Rows are points. Each copy is the shape, with its points in the same order, turned, moved and blurred by noise. Say if it was mirrored as well.

Shape (7 x 3):
[[ -4 -57  19]
 [-56  -2 -50]
 [ 11   3  19]
 [-26 -37   7]
 [  7  24 -10]
 [-14  29   1]
 [ 10  21 -13]]
Copy 1 (7 x 3):
[[-28  60 -11]
 [-58 -37 -31]
 [  3  18  21]
 [-42  31  -6]
 [  6 -14   6]
 [ -7 -22  20]
 [ 14 -13   0]]
Copy 1 is: mirrored
Copy 2 (7 x 3):
[[-31   4  56]
 [-59 -20 -37]
 [ 17   3  20]
 [-34 -12  32]
 [ 13  10 -17]
 [ 12 -12 -17]
 [  9  14 -18]]
Copy 2 is: mirrored
Copy 3 (7 x 3):
[[-20 -23  45]
 [  5 -36 -52]
 [  1  29  18]
 [-22 -21  14]
 [ 25  28  -8]
 [  4  31 -20]
 [ 28  26  -7]]
Copy 3 is: only turned

Shape (9 x 4):
[[  2  25   2  -2]
 [ 10 -10 -11  35]
 [-15  28  -3   5]
 [-27 -47   8  27]
 [ -7  14 -14  -5]
 [ -8  12  -2 -25]
 [-10  31   2  -9]
 [ 20  35   0  15]
 [-17 -17 -21  30]]
Copy 1 (9 x 4):
[[-17  10  11  12]
 [-20 -39  -4  22]
 [-13  11  16  27]
 [ 18 -60  26  19]
 [ -4   5  -5  22]
 [  7  15   7   6]
 [-10  21  13  17]
 [-45   6   3  12]
 [  1 -39  -2  38]]
Copy 1 is: mirrored
Copy 2 (9 x 4):
[[  0  20  24  -3]
 [-19 -20  11  24]
 [-18  24  25  -4]
 [-49 -40  -9 -16]
 [-12  22   4   1]
 [  2  24   0 -20]
 [ -5  30  23 -12]
 [  7  12  39  16]
 [-44 -10  -3  14]]
Copy 2 is: only turned
Copy 3 (9 x 4):
[[-33   2  20   4]
 [  1  -9   4  42]
 [-29  19  26  12]
 [ 48   6  23  21]
 [-23  14   7   5]
 [-23   5  12 -16]
 [-35  14  28  -5]
 [-46  -9  19  26]
 [ 15  20   5  36]]
Copy 3 is: mirrored
Copy 4 (9 x 4):
[[  7  18  -5  15]
 [ -9  14  11 -31]
 [ -3  29 -20  14]
 [-51 -17  -6 -31]
 [  4   9 -22   0]
 [  8  -2 -24  22]
 [  3  23 -20  26]
 [ 14  32  11  14]
 [-19  10  -9 -34]]
Copy 4 is: mirrored

Shape (8 x 4):
[[-26 -12  -5   8]
 [-38  11  19   5]
 [ -1   3   6  -5]
 [-29 -31  -9 -13]
 [ 27  19  29   9]
 [ -5 -28   1 -50]
 [ 50  -3  16   1]
 [-24   3 -16 -37]]
Copy 1 (8 x 4):
[[-16  -2  15  10]
 [-13 -17  31 -18]
 [ 14  -9   4   1]
 [-31  -4 -10  17]
 [ 52 -11  27  -5]
 [ -4 -24 -46  13]
 [ 60  -5   2  27]
 [ -5   1 -30 -19]]
Copy 1 is: only turned
Copy 2 (8 x 4):
[[-31   5 -14  14]
 [-50  11 -19 -15]
 [-17 -11  -7 -11]
 [-36 -19 -22  28]
 [ -7  -6  20 -40]
 [-26 -59 -27  10]
 [ 13 -28  32 -21]
 [-19 -26 -49   1]]
Copy 2 is: only turned
Copy 3 (8 x 4):
[[-11  -5 -10 -35]
 [ -7 -18  27 -30]
 [ -1   7   5  -5]
 [ 12  16 -17 -47]
 [ -3  -9  12  36]
 [ 38  41 -10 -26]
 [ 10  11 -14  45]
 [  9  35  13 -39]]
Copy 3 is: only turned

Shape (12 x 6):
[[-31 -10 -22  -8  -5  11]
 [ 11  -8  10  -4  -9  10]
 [-21  -2  11   1 -24  15]
 [-31   4  18  13 -60   4]
 [ 13   8  -4  -8  22   9]
 [  9  -1  12  -4  19  15]
 [ 19   5  15   8  12   9]
 [ 14 -14  15  24   7  20]
 [-11   9   3  -6  23  21]
 [-11 -10  14  -8  15 -38]
 [ -3  10 -33   0  15  19]
 [  2   5 -21  16  24  17]]
Copy 1 (12 x 6):
[[-11   5 -32 -12  12  31]
 [  0 -15  -3 -20  -4  -3]
 [ 10  -4  -6 -29 -10  26]
 [ 33   3  15 -38  -6  51]
 [-12  -2 -14   5  -8 -19]
 [-12 -11 -14  -4 -21 -14]
 [  0 -14   0   3 -18 -13]
 [ -1 -34  -5   0 -21   2]
 [-11   6 -30  -5 -24  -3]
 [-43   5  22  -6  -9   7]
 [ -2   5 -35  14   9   1]
 [ -4  -7 -31  25  -6   0]]
Copy 1 is: mirrored
Copy 2 (12 x 6):
[[ 12 -37 -14  14 -21  -4]
 [ 15   0  19  -9  -6 -12]
 [-13 -16   6   2 -22 -20]
 [-34 -11  10  20 -30 -48]
 [ 28   6  -1 -22  -9  10]
 [ 17  -4  10 -24  -5  10]
 [  6  18  11 -17  -1   7]
 [ -3   6  20  -3   6  14]
 [  7 -14  -6 -29 -20  17]
 [  9 -15 -13 -27  27 -26]
 [ 22  -5 -20   8 -26  21]
 [ 14  -2 -13   2  -9  30]]
Copy 2 is: only turned
Copy 3 (12 x 6):
[[ -8   6   4   2 -23  37]
 [  1  14   9  -5  17   4]
 [  5  10  30   9   0  30]
 [ 23  32  53  21  -3  35]
 [  8 -12 -14  -6   1   3]
 [  2 -17  -2   1  15  -1]
 [  9  -5  -2   8  18  -7]
 [ -5  -2   3  21  32  -1]
 [  4 -27  -3  -3   0  18]
 [-12  -7  15   2 -32 -25]
 [ 11  -8 -27   7  -8  23]
 [ -1 -13 -26  19   0  13]]
Copy 3 is: mirrored
Copy 4 (12 x 6):
[[-31  10 -12 -21   9  -5]
 [ 10 -13  -5 -10   3   9]
 [-10   4  -4 -20 -12  21]
 [-26  -5   9 -23 -45  36]
 [ 15   0 -21  11  17  -6]
 [ 22   4  -9   4  18   2]
 [ 24  -6  -4  15  10   6]
 [ 13  -8  10   9  24  26]
 [  8  23 -19   2  18   1]
 [  5   3  24   4  -9 -35]
 [-19   2 -33  14  24  -4]
 [-11   3 -17  24  31   1]]
Copy 4 is: only turned
